Each wall is flat, endless, passes through zero and stands at right angles to its row. A trip goes straight from one point to another. List the walls that it crosses, first one first.
In the rows, zero is written as 128.

Walls:
(1): [132, 108, 110]
(2): [124, 138, 134]
(3): [155, 63, 110]
(4): [147, 146, 137]
(5): [99, 81, 120]
(6): [115, 172, 215]
Trips:
[120, 164, 121] to [194, 165, 106] => 6, 2
[137, 97, 104] to [106, 88, 130] => none
[92, 81, 87] to [117, 106, 114] => none

Walls:
(1): [135, 112, 127, 141, 140, 131, 130, 112]
(2): [122, 131, 75, 144, 83, 153, 126, 174]
(3): [133, 124, 114, 94, 135, 120, 111, 132]
(4): [132, 118, 149, 93, 163, 163, 100, 122]
(5): [111, 170, 149, 94, 143, 102, 129, 69]
(6): [136, 153, 105, 181, 113, 188, 128, 186]
(7): [90, 175, 174, 82, 144, 132, 139, 77]
(8): [150, 93, 138, 129, 189, 146, 116, 154]
(9): [102, 122, 174, 112, 116, 195, 163, 129]
Trips:
[174, 124, 123, 95, 59, 149, 162, 139] to [159, 121, 130, 139, 99, 102, 148, 129] => 3, 9, 6, 1
[138, 113, 101, 103, 154, 140, 171, 110] to [150, 134, 135, 135, 188, 135, 107, 124] => 9
[87, 146, 139, 125, 125, 111, 153, 123] to [81, 154, 145, 148, 104, 87, 99, 118] => 9
[120, 107, 142, 174, 106, 168, 118, 144] to [106, 128, 77, 112, 77, 111, 126, 126] => 8, 1, 9, 3, 6

Walls:
(1): [171, 102, 104, 155, 124, 137, 180, 135, 120, 113, 102, 144, 116, 119]
(2): [164, 104, 99, 167, 139, 118, 171, 117, 166, 176, 163, 120, 130, 106]
(3): [182, 97, 134, 129, 171, 120, 139, 109, 98, 134, 166, 139, 149, 117]
(4): [146, 120, 134, 86, 140, 150, 124, 156, 162, 110, 104, 102, 113, 127]
(5): [133, 112, 98, 139, 97, 113, 104, 136, 106, 132, 77, 128, 73, 125]
(6): [137, 183, 78, 47, 184, 154, 130, 145, 110, 70, 80, 110, 146, 137]
(7): [104, 116, 102, 136, 155, 84, 113, 92, 127, 123, 106, 179, 123, 98]
(8): [148, 97, 154, 119, 106, 84, 114, 127, 179, 110, 92, 112, 104, 156]
(9): [146, 99, 151, 100, 31, 163, 138, 99, 120, 177, 144, 91, 121, 114]
Trips:
[176, 175, 145, 112, 189, 153, 160, 181, 139, 102, 85, 128, 139, 130] to [154, 94, 98, 160, 117, 137, 118, 98, 125, 117, 133, 138, 132, 106] => 2, 7, 5, 4, 6, 9
[138, 171, 139, 72, 126, 123, 152, 52, 132, 139, 147, 156, 118, 112] to [97, 70, 149, 101, 110, 156, 176, 146, 121, 188, 129, 132, 140, 135] => 6, 7, 1, 4
[114, 128, 141, 97, 151, 141, 117, 143, 121, 78, 117, 95, 164, 111] to [142, 111, 112, 112, 147, 98, 130, 132, 151, 109, 109, 89, 173, 115] => 3, 8, 7, 2, 1

Walls:
(1): [123, 150, 177, 150, 89, 134, 122, 125, 166, 64, 140, 150, 162, 174, 114, 125, 133, 114, 94, 116, 140, 166, 146, 104]
(2): [164, 86, 139, 164, 66, 106, 106, 130, 160, 80, 117, 134, 162, 116, 96, 116, 148, 95, 164, 124, 120, 68, 128, 107]
(3): [128, 183, 92, 101, 160, 150, 135, 84, 93, 136, 100, 135, 154, 188, 119, 141, 120, 154, 169, 124, 170, 85, 140, 135]
(4): [101, 117, 158, 128, 87, 68, 168, 117, 135, 170, 99, 131, 108, 125, 110, 120, 154, 115, 129, 136, 162, 108, 129, 144]
(5): [140, 140, 124, 90, 137, 108, 110, 90, 209, 122, 148, 131, 123, 141, 138, 133, 161, 162, 144, 104, 93, 127, 127, 94]
(6): [83, 149, 157, 112, 169, 80, 124, 154, 138, 144, 88, 104, 113, 98, 111, 131, 153, 133, 118, 62, 149, 119, 135, 130]
Trips:
[134, 169, 90, 113, 127, 152, 118, 161, 138, 114, 129, 87, 130, 109, 134, 124, 94, 138, 80, 147, 163, 164, 99, 168] to [147, 159, 138, 136, 132, 127, 157, 104, 146, 83, 169, 135, 141, 169, 118, 135, 155, 85, 163, 141, 68, 140, 143, 162] => 1, 3, 5, 2
[130, 132, 119, 119, 136, 148, 174, 123, 101, 162, 141, 139, 141, 177, 135, 152, 141, 122, 156, 135, 58, 150, 136, 138] to [181, 133, 124, 68, 117, 177, 175, 97, 136, 142, 109, 120, 120, 93, 41, 91, 171, 126, 95, 132, 149, 186, 124, 117] => 4, 1, 3
[138, 95, 102, 155, 120, 155, 203, 113, 126, 118, 134, 130, 132, 150, 192, 113, 144, 92, 123, 170, 114, 136, 109, 147] to [129, 115, 157, 133, 101, 134, 162, 83, 153, 121, 158, 103, 82, 100, 110, 163, 124, 150, 144, 167, 117, 65, 124, 154] => 2, 5
